Each row of a before or after table is a point. The points were changed in one or more steps. Then noise was added and the rows were shuffled. The steps act on columns, c1 being the first. Name the steps. A step turns or swaps two columns, mirrors them in a line or flattens them onto one, adds a multiple of one to another, or multiplies or shifts one. Angles are multiples of 10 degrees, from the lower column toward the higher: turns from -170 to 170, lines from 10 to 170 but not 90. Use the fewest steps. Two steps may share a column if one is a turn and the other turns, adds or multiplies; they go together, in the order done. Otherwise the lowest column goes first.
In the rows, zero is written as 128.

Before (12 x 2)
[[143 135]
 [174 172]
 [168 121]
 [107 109]
 [115 136]
 [136  97]
 [134  94]
 [115 101]
 [139 106]
 [163 168]
 [166 193]
 [151 101]]
After (12 x 2)
[[187 120]
 [195 169]
 [184 169]
 [157 105]
 [127 109]
 [185 192]
 [163 136]
 [159  97]
 [170  99]
 [133 137]
 [155  94]
 [134 102]]
Steps: shift c1 by 20

Before (14 x 4)
[[119 160 120 141]
 [136 131 113 153]
 [127 135 102 105]
 [134 121 134  77]
 [114 112  75 133]
 [123 126 141  98]
 [116 125 106 181]
 [111 105 123 150]
 [108 150 138  74]
 [151 105  99 105]
 [ 95 129 127 122]
 [106 151 155 111]
 [129 147  83 113]
 [102 127 102 137]]
After (14 x 4)
[[124 149 104 124]
 [151  56 100 127]
 [129 186  85 143]
 [135 108 135  72]
 [108 197 152  94]
 [106 193 142  68]
 [117 119 107 196]
 [112  81  73 168]
 [135 140 112 162]
 [122 122 143  88]
 [110  61 124 156]
 [121 225 123 145]
 [104 125 101 157]
 [ 94 132 127 124]]
Steps: multiply c2 by 3; add -0.7 times c3 to c4

Before (14 x 6)
[[187  95 106 165 137  94]
 [122 149  97 152 127  68]
 [144 171 127  87 145 156]
 [142 143 129 120  89 149]
 [204  84  90 119 150  86]
 [112 104 135 121 122 145]
 [109 149 151  95 113 135]
 [120 131  91 136  87  79]
 [170  89  72 175 142  79]
 [123 167 157 118 105 134]
 [118 164  97 139  98 107]
 [124 173 119 102 105 158]
 [ 87 137  81 156  95 120]
 [123 169 127 132 118 134]]
After (14 x 6)
[[143 174 120 102 111 159]
 [122 103 136 121 112 145]
 [159  95 105 166 178  93]
 [166 143 129 120 114 150]
 [154 131  92 136  96  80]
 [145  88  73 175 169  79]
 [125 172 128  87 151 156]
 [143 167 156 118 109 134]
 [134 169 128 131 119 134]
 [124 149  98 151 123  68]
 [145 164  98 141 101 107]
 [160  84  90 119 201  86]
 [128 150 150  95 105 136]
 [128 138  81 156  75 121]]
Steps: turn c1 and c5 by 50 degrees

Before (13 x 9)
[[ 84 149 111 153  53  76 119 109 163]
 [103 139 173 113  55 141  97 101 138]
 [157 159 150  86 121 115 107 175 125]
 [122 154 165  96 107  86 167 165 166]
 [138 164 121 166 126 130 153 118 141]
 [113 140 173 108 104 117 118 107 199]
 [139 105  96 165  54  59 147 172 152]
 [115  91 165 145 125 141 119 168 117]
 [168 155 164 165 141 124 157 167 121]
 [110  88 132 126 131  59  99 158 139]
 [129 128 105 130 142 113 139 132 140]
 [ 87 156 106 164 146 122  75 143 175]
 [109 148 107 109 100 124  81 144 139]]
After (13 x 9)
[[126 128 105 116 136 114 142 131 135]
 [157 161 150 111  86 115 111 175 118]
 [138 105  96 209 122  59 153 168 141]
 [113  90 166 141 140 141 116 167 121]
 [109  87 132 123 129  59 112 158 117]
 [ 88 155 106 130 167 121 110 146 116]
 [169 156 163 136 168 124 146 168 138]
 [101 138 172 182  77 141 110 102 117]
 [ 82 150 111 206 112  76 138 109 131]
 [109 148 107 142  97 124  96 144 111]
 [124 153 166 131  88  84 175 166 155]
 [139 164 121 147 159 129 151 116 141]
 [114 140 173 140  98 118 152 108 141]]
Steps: turn c4 and c5 by 60 degrees; flatten c7 and c9 onto the line at 30 degrees

Before (12 x 12)
[[128  94 150 107  82 110 111  95 125 182 118 123]
 [172 128 131 114 107 111  90 140 136 115 110 139]
 [107  74 185 156 164 123 100  72  77 181 209 139]
 [135  91 178 182 177 154 149  68  60 148 151 128]
 [127 151 132  94  94 142 130 159  99 141 121 147]
 [163 114 125  84 120 179 132 142 157 105 121  97]
 [197  92  99 105  84 177 159  95 150 102 159 134]
 [145 143 130  92 116 157  86  96 102 164 119 140]
 [118  83 132 159 134 140  95  95  56 134 159  94]
 [102 123 132 130 107 157  96 121 131 127 109 155]
 [105 110 173  93 129 133  99 103  66 116 115 152]
 [153 164 140 111  96 164 142 102 137  81 138 107]]
After (12 x 12)
[[148 142 137 105 117 101  86  96  92 224 120 139]
 [106 110  89  91 129 107  99 102  65 176 114 153]
 [102 123 135 129 107  98  96 121 133 185 110 154]
 [136  92  89 111 175  88 152  68 102 208 152 129]
 [153 163 130 128  96  91 144 102 128 141 139 105]
 [128 152 129 108  94 114 130 160  94 202 122 147]
 [127  93 100 123  82 138 111  95 117 241 120 122]
 [118  84 128 104 133 114  95  95  88 194 158  94]
 [163 113 147 131 120  81 133 143 131 165 121  97]
 [172 127 119 127 106 143  90 139 129 175 111 138]
 [197  93 171 131  83  92 158  94 134 162 159 133]
 [107  73  72 113 164 114 101  72 102 241 208 140]]
Steps: turn c3 and c6 by -160 degrees; flatten c4 and c9 onto the line at 60 degrees; shift c10 by 60

Before (13 x 14)
[[175 123  96 143  79 129 136 132 196 164 128 104 141 133]
 [177 176 132  54 124 122  91 144 131 117 135 114 148 131]
 [162 155 122 109 110 129 145  77  89 163  92  79 105 151]
 [149  74  88 162  91 159 138 182 171 129 140 106 116 167]
 [147 172 156 111 103 132  96 177 118 155 117  87 131 131]
 [147 131 170  53 101  98 117 150 107 149 112  76 143 111]
 [137 161  96 130  85 105 196  90  86 162 123 146 116 160]
 [140 173 126 132 171 111 160  84 135 156 115 122 102 142]
 [163 121  76 141  87  83 129 126 163 161  92 132 116 175]
 [163 169 135 106 132 107 127 146  99 121  98  70 156 110]
 [145 126 139 158 125 124 130  70 102 149 142 131 146 159]
 [124 163 133  72 123 131 102 151 134 141 116  74 176 144]
 [133 125  79 155  80 109 113 114 188 120 150 113 108 148]]
After (13 x 14)
[[126 122 192 142  86  84 131 126 163 162  90 132 118 174]
 [129 163 123  72 122 130  85 151 132 142 116  86 177 145]
 [ 97 175 150  52 124 122  89 144 131 117 134 127 148 131]
 [104 168 139 106 131 107 108 145  99 122  98  74 156 110]
 [101 131 102  54 102  98  99 149 106 149 111  83 144 110]
 [122 173 134 133 172 112 156  85 136 157 115 111 102 143]
 [114 126 127 158 126 124 130  70 101 148 142 130 147 158]
 [110 157 149 109 111 130 127  77  89 164  91  76 104 151]
 [128  75 173 162  90 158 130 181 171 129 141 104 116 167]
 [133 161 160 130  85 105 197  90  85 162 123 122 116 160]
 [109 122 179 143  78 129 127 133 196 165 128 102 140 133]
 [105 172 114 111 103 134  84 178 118 154 116 100 131 132]
 [142 124 173 155  81 110 108 115 187 119 149 120 108 147]]
Steps: turn c1 and c3 by 150 degrees; multiply c1 by 0.7; turn c7 and c12 by -20 degrees

Before (13 x 20)
[[105 148 168 105 137 126 100 133 110 125 103 104 123 150 154 120 148 156
  103 112]
 [129 147  79  85 101 186  98 148 122 100 154 142 114 123 129  77 135 140
  151  97]
 [143 105 154 144 157  78  90 158 194 137  96 159 148 121 166 171 144 156
  129  66]
 [152  89 157  58 122 161  87 148 101  95 131 133 104  82 153 100 151 103
  104  94]
 [146 145 152 113 154  58 109 165 169 123  99 145 164  75 154 175 139 153
  167 112]
 [115 117 173 147 136  92 143 132 171 148 125 158 150  87 189 186 151 114
  122  78]
 [133 145 183 143 118 115 125 149 137 174 127 153 116 143 110 130 114 190
   98 134]
 [133 109  84  97 131 185 111 159  70 116 121 148 112 104 193 104 105 187
  103 109]
 [106 119 110 105 180 180 100 136 123 132 139 102  73 104 162 108  91 137
  107 105]
 [ 86 128 131 156 118  94 151 169 127 149  99 135 100 169  79 132 105 160
  116 121]
 [138 112 175 140 164  61 146 154 180 137 108 167 140  85 183 125 177 154
  154  78]
 [106 155 137 143 104  93 103 186 127 168 122 120 106 145 138 100  99 146
  103 115]
 [150 129 140 142 105  93 123 149 116 119 158 151  82 163 139 129 149 147
  118 141]]
After (13 x 20)
[[146 145 151 112 159  64 109 166 172 120 104 145 174  75 154 176 139 156
  168 108]
 [ 89 128 131 157  95  87 152 169 124 149 103 134 109 168  78 126 102 161
  118 121]
 [152 129 139 142 115  88 127 141 117 120 159 151  88 165 137 126 149 141
  119 140]
 [129 147  78  89 106 179  95 148 125 105 154 141 104 122 128  75 134 143
  149  94]
 [134 104  88  97 134 179 111 159  68 116 123 146 100 103 195 104 102 186
   99 110]
 [103 156 136 144  91  94 102 184 127 168 120 125 105 146 142  97  99 145
  105 117]
 [109 116 109 106 168 172  97 135 119 130 136  99  65 103 164 106  90 137
  110 105]
 [112 122 177 147 130  96 139 133 170 146 123 159 157  90 193 184 152 112
  123  76]
 [131 143 182 142 117 114 127 151 137 173 128 154 120 146 109 133 113 190
   97 136]
 [142 104 152 145 163  82  90 157 191 137  94 159 157 118 170 171 146 158
  131  66]
 [154  89 156  58 134 157  88 149 103  95 129 136  97  79 149 101 151 104
  109  93]
 [138 115 173 140 167  66 147 152 179 137 112 164 154  85 178 129 176 158
  155  82]
 [104 150 164 107 126 124  98 134 108 125 103 103 120 150 159 119 147 158
  103 113]]
Steps: add 0.5 times c1 to c5; turn c6 and c13 by -10 degrees

Before (10 x 32)
[[ 99 100 162 144 136 128 146 110 139 143 127  98  83 124 145 129 100 101
   66  64 148 113 131 131 169 132 109  91 109 114 123 162]
 [141  96 155 140  88 151 112 111 141 133 142 180 121 166 115 134 175 131
  162 117 152 111  86 125 113  73 171 121  98 126 118 136]
 [112  95 169  89 101 163 121 139 108 135 140  96 126 125 148 126 166 174
  116 103 160 120  89 145 172  63 149  79 125 146 114 133]
 [145 134 124 155 217 169 122 165 141 125 125 115 187 124 169 133 103 147
  133 134 151 164 118 167 150 141 160 127 115 170 106 162]
 [201 178 136 134 143 127 108 137  98 110 131 157 186 113  85  98 110  89
  163 122 157 140 130  94 162 114 157 122  91 138 160 148]
 [160 113 116  44  99 152 131 119  98  74 153 136 149 116 170 122 116 130
   97  93 128 110 100 156 151 153 161 130  93 140 126 159]
 [178 106 133 132 137 169 111 163 102 139 126 126 161 115 168 136  99 126
  128 143  97 162 177 153 166 123 151  94 113 118 119 135]
 [106  95 143 148 177 130 138 166  95 145 149  98 182 110 149 130 138  95
  166 153  99  99 135 147  91 162 162  76 111 181 117 109]
 [103 110 110  57 142 159 105 171 147 134 155 177 172 109  77  96 108  97
  147 148 161 122 204  97 164 104  58 113 166 119 129 143]
 [ 99  98  36 152  95 124 158 161 114 141 165 105 141 154 154  72 146 144
  170 143 164 126  85 128 173 139 142  71  84 113 168 105]]
After (10 x 32)
[[107  94 144 150 178 131 138 160  96  88 149  98 182 108 149 131 139  96
  167 153  98  94 136 147 139 163 162  76 110 182 118 108]
 [ 98 103 163 146 137 127 146 108 132 151 128  98  84 122 146 128  99 101
   66  62 147 115 133 117  92 131 109  94 107 115 123 164]
 [201 179 135 133 143 127 109 136 143 165 130 156 185 111  86  98 111  91
  164 122 155 140 128 171 119 113 157 122  90 136 159 147]
 [104 110 109  56 143 159 102 170 163 152 156 178 173 110  77  98 109  97
  145 149 162 114 205 127 101 105  56 115 167 120 129 143]
 [158 112 116  45 101 152 128 116  87 181 154 134 147 116 171 120 116 130
   97  95 129 111  99 140 156 154 161 130  94 139 127 159]
 [113  96 171  87 103 162 122 138 102 158 141  95 127 127 147 127 166 175
  115 101 160 117  87 136  96  64 148  80 123 145 115 135]
 [ 99  98  34 152  95 123 156 160 122 156 166 104 141 152 156  70 145 143
  170 143 163 118  84 137  90 138 142  71  83 113 169 104]
 [145 132 125 153 218 169 121 169 101 147 125 115 187 124 168 132 102 146
  131 134 150 158 118  96 117 140 159 125 114 170 107 160]
 [145  95 155 140  89 151 111 108 137 112 142 178 122 166 115 135 175 131
  163 116 153 114  84 120 133  71 171 122  97 126 116 134]
 [178 107 134 131 134 169 110 168  93 151 126 128 160 113 168 135  98 126
  127 142  97 156 177 141  95 123 150  95 112 118 118 137]]
Steps: turn c8 and c22 by -10 degrees; mirror c9 and c24 in the line at 150 degrees; turn c10 and c25 by -130 degrees

Before (10 x 48)
[[153  96 115 101 136 180  71 146 115  94 114 150 176  84  77 146 132 154
  118 134 116 151 110 162 104 175 107 116 103  96 139 164  90  85 160 165
  132 150  90 147 146 110 143  72 138 164 149 116]
 [116  56 170 167 110  88  77 180 166 126 124 175 149 132 157 155 112  55
   94 152 103 190 112  90 105 119 111 120 179 167  80 177 151 116 139 159
  151 103  92 183 135 108 151 124 157  96  86 128]
 [ 88 129 121  96 105 157 156 129  96  92  97 157 160 124 135  70 108 140
  133  71  97 132 137 150 134 121 137  95 168 167 150  88  96 151  83 159
  121 133 166 132 105 133  86 141  91 145 176 134]
 [155 147 108  99 143 139  72  96 102 169  92 150 156 163 131 131 124 123
  135  88 162 163 115 102 165 179 139 129 134 178 111 117  90 176 162 132
  103  83 118 121 153 119  66 147 157 164  95 144]
 [115 138  97 161 142  94 108 114  94 177 113 134 114 135 106 127 102 108
   92 146 121 125 135 146  94 100 159 162 132 117 148 157 109 118 131 124
  119 116 114 125 138 126  63  79  83 105 168 102]
 [ 97  95 108  90 116 112 160 147 167 154 161 152 104 148 125 157  64  93
  145 146 178  97  99  86 102 100 155 145 112 137 114 141 173 175 167 108
   89  90 159 103 166 110 138 150 139 115  99 144]
 [129 128 165 140 136 182 148 147 114 159 140 141  95 167 161 142 125 127
  105 144 122 163 136 120 125 110  81 159 135 166 159 145 151 136  99 174
   89 159 118  99 112 120 100 121 158 131 153 147]
 [148  98 104 158  64 104 161 128 158 182 104 157 120 104 125  95 148 114
   87 142 180  98  81 114 142 139 124 157 127 108  72 169 142 147 148  94
  148 120 139  92  88 150 146 124  71 112 106  58]
 [105 131 135 147  87 159 165 159 114 109 138 120 184  83 130  96 115  56
   70 105  90 138  67 149 139 170  67  90 128 133 155 170 147 130 115 149
  165 111  96 119 145 153  67 136 153 150 131 122]
 [114 101 147 167 142 103 158 156  87 106 121 140 143 153 129 153 122 147
  103  78 122 182 103 126 167 170 150 102 148 182 143  90 160  91  86 142
  135 161 131 145  95 168 138 113 150  77 136  80]]
After (10 x 48)
[[106 130 149 146  89 161 165 160 113 110 138 121 184  80 130  95 115  58
   69 106 111 135  68 150 140 170  66  79 135 134 154 168 147 133 117 149
  167 111  96 121 144 152  67 134 152 151 132 122]
 [ 90 131 139  97 107 157 158 131  94  92  98 157 160 125 133  69 109 139
  131  70 118 124 135 149 136 118 138 111 101 167 149  86  98 153  84 171
  121 133 166 133 108 132  87 142  91 145 177 134]
 [ 95  97  92  91 115 112 158 145 165 153 162 149 102 149 125 157  66  94
  144 149 159  95  99  85 103  98 153 120 137 132 114 140 173 175 170 104
   86  86 159 103 168 109 139 150 138 115  97 144]
 [117  55 163 168 110  89  76 181 166 126 124 176 149 130 157 158 114  54
   94 150  99 185 114  89 104 120 112 114  91 177  80 176 152 116 137 174
  152 102  91 182 133 109 151 125 158  97  84 127]
 [115 139 112 163 140  97 109 118  96 178 113 135 116 136 106 126 103 108
   91 144 139 129 134 146  92 100 161 155 122 116 148 159 108 117 129 124
  120 114 115 125 138 126  64  79  81 104 169 104]
 [114  98 141 167 143 102 154 156  87 106 122 141 142 154 130 153 124 147
  103  78 116 170 102 128 168 173 151 125 115 192 144  90 160  91  86 145
  136 161 131 144  96 167 138 112 151  78 135  80]
 [130 128 153 141 137 180 146 149 113 159 140 140  95 167 160 143 124 128
  103 143 107 158 138 120 125 110  82 169 138 171 159 145 151 136 100 173
   88 157 120  97 113 120 100 118 161 130 152 145]
 [147  99  92 160  64 105 161 127 158 180 105 156 121 105 127  95 149 112
   88 144 161 101  82 115 143 139 125 184 118 104  73 169 140 147 148  93
  147 121 139  91  88 149 145 126  69 111 105  58]
 [153  95 127  99 135 178  71 145 114  93 115 150 177  83  76 146 132 155
  117 134 130 154 109 162 103 173 109 103 166  99 139 163  88  85 161 153
  131 149  91 147 145 109 143  72 136 165 149 119]
 [154 146 101  99 142 139  72  95 103 167  92 150 156 164 132 130 125 123
  136  87 152 154 116 104 167 179 138 110 123 183 110 119  90 176 162 132
  102  84 119 121 153 122  67 147 156 163  92 143]]
Steps: flatten c3 and c21 onto the line at 140 degrees; turn c22 and c30 by 10 degrees; add -0.7 times c41 to c28; mirror c29 and c36 in the line at 80 degrees
